Every row gives one point. Any point is a mix of the corners, with weights that add up to 1. It lies inside the corners' shape when no weight is negative. Say inside or outside, and name the corners with a negative weight.
(in the rows, 128 means zero)

Corners:
(1): [126  83  89]
(2): [ 97 100 134]
(3): [148 203 130]
(4): [134  92 217]
Points:
[133  96 206] -> inside
[123 133 147] -> inside
[134 105 193] -> inside
[136 160 188] -> outside (1)
[111 127 120] -> outside (4)

Corners:
(1): [ 81 192 160 116 162  42 148 149]
(2): [208  91  72 107 219 145  90 125]
(3): [ 79 100 114  88  86 181 149 123]
(4): [ 71 113  92 229 104 171 165 139]
(5): [193 126  97  95 107  98 151   7]
(6): [ 86  47 247  98 126 182 135 132]
(7): [175 121 104 110 126 123  54  70]
(8): [204 221  99 140 125 119 169 128]
(9): [186  77 156 115  69 122 165 146]
Points:
[142 102 104 104 141 154 126 121] -> inside
[128 124 109 146 134 142 129 112] -> outside (9)
[119  77 148 110 139 184 124 103] -> outside (1, 9)
[115 136 146 129 153 168 131 156] -> outside (5, 9)
[116 136 137 118 139 111 130 124] -> inside
[154 148 119 122 119 127 147 110] -> inside
[133 100 125 118 131 127 127 106] -> outside (8)

Corners:
(1): [148  56 168 145  48 102 174  53 186 149 224]
(2): [155 145 174 194  66 108 118 149  73 109  71]
(3): [103 114 193 112  84  90  70  85  60 184 218]
(4): [193 180 142 126  73 170 140 201  79 165  55]
(5): [105 169 139 163 125 151 198 155 133 149 112]
(6): [141  85 135 134 137  95  97 129  93 220 106]
(7): [143 139  88  64 185  85 183 110  94 124 101]
(8): [ 80 249  73 109  98 109  62 181 151 142 168]
(9): [101  79  90 144  89 165 148 136 158 110 191]
(10): [167  95 137 142 169 112  74 108 108 113 188]
(11): [141 210  83 161  72 133 116 161  90 132 171]
(12): [ 65 240  68 116 171 185  66  95  76 111  92]
Points:
[124 152 141 153  96 142 114 127  94 145 138] -> outside (7, 8)
[119 157 105 164  86 135 111 127 153 128 170] -> outside (3, 4, 7)
[130 144 121 126 100 116  99 125 108 146 146] -> outside (5)
[121 148 149 154  82 124  97 132 108 150 160] -> outside (7)
[ 98 182  96  97 144 146 133 125 131 125 145] -> outside (2, 6, 11)
[143 130 134 126 100 123 137 124 114 152 138] -> inside
[123 152 117 126  92 129 110 133 112 152 141] -> outside (5, 10)
[135 127 127 141 105 134 134 115 112 133 148] -> outside (8)
[142 141 152 136 100 114 114 161  79 172 128] -> outside (1, 12)

Corners:
(1): [ 96 156 135 105 141 141 102 181 120 192 147  92 125 104  47 114 142 175]
(2): [106  64  65  50 105 149  75 173 212 135 142  46  56  64  80 152  86 137]
(3): [112 182 131 117 115 163 104 112 108 173 188 153 144 159 118 190 175 148]
(4): [171 133  13  84  95 174 103  81 147  92  70  35 115 113  82  91 122 152]
(5): [ 88  39  74 126  96  76  98 175  81  68 124 146 145 144  76 149  85  99]
(6): [139  47 131 154 161 205 102 105 163 105 101  95 210 115 137 136 158 124]
(7): [102 179  98 125 105 188 116  79 123 173 111 137 177  84  94 181  48  72]
(8): [ 90  85  68 181 108 111  97  88 205 216  84 159 146 201   8  84 175  56]
(9): [ 99  28 167  73 110 182  74 104 161  82 205 109 140  92 100 145 167  86]
(10): [128 125  80 125 113 172 195  64 170 180 186 146  99 138  57 173 134 117]
(11): [106  90 102  92 128 158 151  85 114  96 162  34 172  85 172 174 159 157]
(12): [112  91 171 199 195  75 221 202 163  50  65 161 201 146 145 142 103  80]
(13): [119  45 148 146 131  74 176 218  74 103 166 169  46  97 195 137 132 139]
(14): [162 171  64 159  66 115 209 160  68 102 206 149  57 107 191  84  91 118]
(15): [ 62 119  55 177 141 158 110 114 140 102 109  79  51 132 186 138 111 116]
(16): [101  94 157 215  78  63 143  70  97 196 146 158 183 193 120 117 143 143]
(17): [ 54 123  78  93 144  96 134 133 149  98 184 175  48 112 224 173  91 134]
(18): [150  58 116 104 103 186 106  81 129 175 154  59  95 141 167 107  81 150]
(19): [ 68 166 163 166 130 121 206 214 155 195  50 136 147 146 119 126 146 190]
Points:
[119 109  97 140 108 134 141 129 119 117 141 117 117 124 156 126 116 123] -> outside (1, 10)
[106  87 109 132 118 124 134 145 117 116 147 125 107 118 136 139 122 124] -> inside
[112 117  92 126 117 144 152 115 137 133 149 114 113 121 128 144 126 131] -> inside
[104  94 124 122 116 160 111 109 153 163 139 114 123 128 107 138 143 137] -> outside (5, 11, 12, 14)
[106 101 118 130 127 125 126 156 127 123 134 113 128 127 122 129 132 137] -> outside (7, 10)
[100 104 102 122 118 133 137 144 134 103 139 114 129 108 115 144 112 125] -> outside (3, 8, 13, 18)
[ 96 105 105 128 125 134 131 121 148 135 125 112 128 125 111 149 120 118] -> outside (6, 14)
[108  96 115 125 117 129 134 133 137 136 140 123 132 123 120 139 128 131] -> outside (15)
[113 106 100 140 111 133 141 125 134 130 139 139 120 134 124 139 111 110] -> outside (1, 11)

Corners:
(1): [ 94  81 179  95 148 141  94 116 186  63 209 176 127  99 134 115 142 116
  47 152]
(2): [175  84 134 101 103  69 169 155 103 161  96 137 112   7 148  95 147 128
 117  79]
(3): [121 137 199 160 169 183 101  92 140  66 118 176 126 111 125  71 117  68
  54 138]
(4): [106 170 197 151 124 170 110 161 159 103 138 160 178  87 178 127 117 112
  75 134]
(5): [125 113 128  76 131 185 127 186 160 105 147 153 163 132 100 108 110  98
  86 128]
(6): [103 110 179 107 170 127 109 172  62  29 161 159 141  99 131 115 106 157
  83 106]
(7): [228  92 105  99  82  43 173  98  61 130 144 174 159  71 171 136  80 156
 128 123]
(8): [180  98 140  73 100  62 129 110 100 130 107 104 146  93 146 109 137 167
 174 185]
(9): [170 153 121 113 100 146 112 142 121 158 194 118  55 132  92 193 184  80
 133 118]
(10): [ 90 176  85 185 102 159 126 164 151 161 243 104  69 158 100 113 168  75
 159 137]
(11): [153 141 163 126 136 149 159 130 111 162 211  63 140 110 115 142 145 157
 142  94]
(12): [150  93 125  83  94 133 142 110  51 144 127 206 168  42 122 105 165 178
 144 139]
(13): [ 89 122 145 160 156 135 157 144 118 155 184 123 132 169 143 197 173  63
 157 130]
(14): [135 156 148 150 123 175 172 135 166 139 209 148  39 168 146 174 121 121
 181 138]
(15): [ 90 153 108 153 179 162 113 109 149 167 187 121  57 145  98 191  90 139
 122 123]
(16): [104  91 192  78  91 147  88 103 152  81 123 162 152 160 142 129 126 115
 139  86]
(17): [153 137  78 191 118 160 138 124 179 115 193 100  82 118 128 187 167 150
 181  83]
(18): [194  59 137 169  54  72 156 159  90 174 101 160 141  78 124 127 121 188
 118 146]
(19): [ 90 162 168  98 149 125 152 127 139  60 138 193 121 139 103 130 176 132
  73 108]
(20): [188 107 115 125 130  99 110 129  67 174 141 153 122 124 186  72 181 140
 123 120]
(21): [159  80  71  91  47 122 169  93  60 121 101 129 117  62 177 118 149 157
  72 166]
Points:
[140 119 130 130 108 124 137 122 112 129 158 138 112 102 138 132 149 134
 126 131] -> outside (5)
[129 122 173 110 115 126 115 138 114  85 139 147 158 119 143 100 139 102
  65 137] -> outside (2, 12, 14, 15, 17)
[131 134 153 139 141 132 133 142 138 131 178 124 114 134 126 145 138 112
 131 110] -> outside (12, 21)
[147 117 135 122 115 130 129 125 117 119 150 150 118 104 137 121 137 137
 114 124] -> outside (13)
